Each row is a point. Each copy is the shape, with its points in the same order, turned, moved and blurred by noise. Say if it was mirrored as well.
(in the rows, 128 means zero)

Shape, 9 rows:
[[135 108   7]
 [139 156 163]
 [126  94 168]
 [144 114 135]
 [119 110 151]
 [133 149 104]
 [ 93  98 147]
 [ 65  90 133]
 [129 134 154]]
Copy 1:
[[189  96 237]
 [136 160  94]
 [119  98  94]
 [145 115 117]
 [118 114 112]
 [153 149 150]
 [ 92 104 126]
 [ 77  89 149]
 [132 136 107]]
Copy 1 is: mirrored
Copy 2 (9 x 3):
[[ 78 102  14]
 [133 162 150]
 [124  95 159]
 [127 120 121]
 [111 114 144]
 [105 149  98]
 [ 94 104 157]
 [ 53  90 151]
 [119 136 146]]
Copy 2 is: only turned

Shape:
[[169 113 106 111 120 116]
 [115  91 132 150 160 193]
 [ 78 181 129 157 141 159]
 [ 90 215 128 138 112 155]
 [ 75 170 123 120  90 158]
 [108  70 145 163 135 144]
 [ 60 112  74 200 186 139]
 [179  84 109 160 105 145]
 [142  61  92 118 152 130]
 [163  52 157 141 133 114]
 [112 217 138 113 147 155]]
Copy 1, 11 rows:
[[175 122 109 126 167 105]
 [ 77  67 131 117 150 116]
 [ 54 163 134 137 129  98]
 [ 82 191 122 129 104 101]
 [ 95 172 118 149 101 144]
 [106  69 149 163 159 110]
 [ 32 101  79 178 187  79]
 [163  71 110 135 136  83]
 [146  75 100 135 200 125]
 [165  58 165 146 182  97]
 [ 86 204 135  94 130 103]]
Copy 1 is: mirrored
Copy 2 (11 x 6):
[[156  93 103  92 122 115]
 [104  85 114 139 173 189]
 [ 80 169 149 130 158 147]
 [ 95 203 152 109 131 144]
 [ 86 170 127 121  98 159]
 [ 96  57 139 148 140 153]
 [ 21  97 116 129 203 118]
 [136  50 131  72 132 151]
 [122  52  72 118 145 128]
 [154  28 133 139 133 130]
 [134 205 135 125 154 141]]
Copy 2 is: mirrored
Copy 3, 11 rows:
[[146 129  98  99 127 117]
 [ 91 106 126 127 153 203]
 [ 69 204 131 146 132 175]
 [ 86 231 133 135  98 160]
 [ 60 190 122 106  89 158]
 [ 76  88 129 141 145 155]
 [ 37 145  66 178 189 169]
 [143  91  89 136 105 145]
 [110  95  82  97 164 143]
 [125  63 136 124 146 120]
 [112 240 143 112 132 172]]
Copy 3 is: only turned

Shape, 13 rows:
[[124 208 103 185 118 109 110  35 161]
 [107 183 101 225 127  85  58  63 175]
 [ 90  98 115 106 111 195  85 148 136]
 [ 55 108 120 141 119 115 145  91 132]
 [190 136 139 171 101 104 163 134 169]
 [159 160 128 164  93 133 179 129 126]
 [161 200 116 158  87 108 150  87 161]
 [167  97 151  93 177 170 164 124 159]
 [130 107 180 107 191 185 131 159  87]
 [148 199  71 155 122  53  89  76 137]
 [115 112 172 119  98 131  91  88 125]
 [107 103 135 127 102 173 125 103 115]
 [ 88 149 173  93 155 153  97 157 157]]
Copy 1, 13 rows:
[[156 218 163 146 153  56  99  30 164]
 [139 225 140 197 179  42  89  86 175]
 [114 113  85 143 133 169 102 129 144]
 [ 63 129 141 129 144  95 127  98 129]
 [201 159 146 134 123  86 195 113 157]
 [157 172 158 149  95 115 184  85 131]
 [171 207 162 107 111  84 146  60 167]
 [199 100 148 105 175 156 167 116  80]
 [143 109 155 142 133 186 130 151  41]
 [163 246 134 116 122  30  89  94 136]
 [134 101 161 137 111 103  86 104 134]
 [121 114 113 145 119 136 116  87 127]
 [138 145 166 103 165 171  96 158 136]]
Copy 1 is: only turned
Copy 2, 13 rows:
[[155 215  62 159 167 140  99  59 160]
 [125 213  51 199 154 110  56  73 176]
 [110  90 109 110 135 159  79 155  76]
 [ 77 126 135 117 166 119 139  93 133]
 [182 117 104 174  91 115 155 109 180]
 [166 148 101 157  96 147 177 118 155]
 [175 184  67 136 112 139 140  82 180]
 [204  70 142 127 173 141 148 141 122]
 [174 117 177 144 164 159 146 177  66]
 [163 220  37 157 154  79 116 106 156]
 [140 126 135 132 115 113  95  88  80]
 [119 111 121 122 134 143 123 110  89]
 [162 136 173 113 128 143  73 168 125]]
Copy 2 is: only turned

Shape (18 x 12):
[[151 108 164 111 109 100 137 107  63 167  98 113]
 [ 70 150 147 141 182  99  95 169 129 122 155 152]
 [ 94 131 123  97 208  75 118  96 164 126 105 124]
 [223 119 122 138 114 208  91 179 190 116  70 190]
 [129 145 108 104 182  35  99 118  89 162 145 157]
 [193  50  97 149  96 180  83 178 135  52  83 210]
 [166 129 164 125 155 121 102 133 141 128 169  88]
 [ 92 164 114 120 144  91 146  87 130 144 183 148]
 [ 78 185  92 112 168 106 146 107  99 145 110 131]
 [154 170 215 172 167 155 106 114 139  69 125 134]
 [134 164 162 104 143 131 120 141 123  87 102 132]
 [107  97 151  60 137 116 147 130  97 171 171 130]
 [109 116  97 123 128  70 147 140 116 131 142  72]
 [209  98 101 158  43 168  43 204 160 119  89 184]
 [ 94 124 164  91 144 107 120 147  88 179 113  88]
 [160 107 171  95  99  63 207 186 101 175 109 129]
 [130 141  70 112 204 103 140 156  73 154 159 122]
 [199 149 123  85  97 161  63 177 151  48 101 173]]
Copy 1, 18 rows:
[[162 110 156  73  90 117 167 116  76 128 119 130]
 [151 110 170 120 215  97 121 170 143 124 175 128]
 [179 131 127 110 211  89 146  90 163 131 119  85]
 [ 64 137 103 136 159 146  72 137 114 239  56 198]
 [220 109 106 107 174  75 135 113  97 129 178 129]
 [ 29  67  64 111 168 151  65 146  80 163  78 188]
 [135 133 176 118 136 126  87 111 120 173 163  90]
 [157 132 135 126 148  99 161  94 169 112 208 142]
 [183 169 116 119 173 125 184 135 148 100 154 141]
 [ 94 144 227 155 197 143 113  89  94 147 122 139]
 [110 165 165  94 183 121 130 121 104 139 125 135]
 [154  98 145  38 123 122 162 125 146 157 183 119]
 [142 130 109 110 118  91 142 142 130 105 165  68]
 [ 63 110  89 132 113 111  25 184  95 190  82 210]
 [183 135 172  57 131 115 153 164 128 133 133 103]
 [120 118 140  70  92  45 205 156  73 187 140 110]
 [190 130  85 118 174 145 159 160 106 151 200  97]
 [ 55 173 104  87 183 121  43 122  81 173 115 188]]
Copy 1 is: mirrored
Copy 2 (18 x 12):
[[145 109 145 103  75  77 140  82 101 153 115 148]
 [ 64 157 155 172 157 100 102 145 130 117 128 110]
 [116 155 117 107 202  75 124 117 141 104  82 107]
 [210 142 147 161  75 211 129 197 185 101  62 146]
 [122 147 113 126 160  33  82 149  95 160 122 132]
 [181  95 123 176  60 195 109 204 105  41  58 170]
 [161 121 166 128 141 113 126 121 144 109 172 100]
 [ 98 158  84 142 165  79 125 109 143 134 167 159]
 [ 85 182  80 124 150 105 134 103 109 165 111 119]
 [164 196 184 193 116 122 164 104 139  65 138 105]
 [126 185 154 117 106 124 149 129 120  96 119 117]
 [ 97  99 155  89 148 102 124 107 116 152 154 183]
 [ 98  92  89 101 128  86 141 125 119 124 147  89]
 [183 102 123 163   8 186  66 207 172  90  88 138]
 [ 89 111 170  94 115 101 121  85 120 163 121 113]
 [106  84 159  82  67  54 197 161 140 168 120 154]
 [116 124 108 133 178 113 126 160  68 189 136 109]
 [179 184 143 111  66 179  96 205 129  55 111 138]]
Copy 2 is: only turned
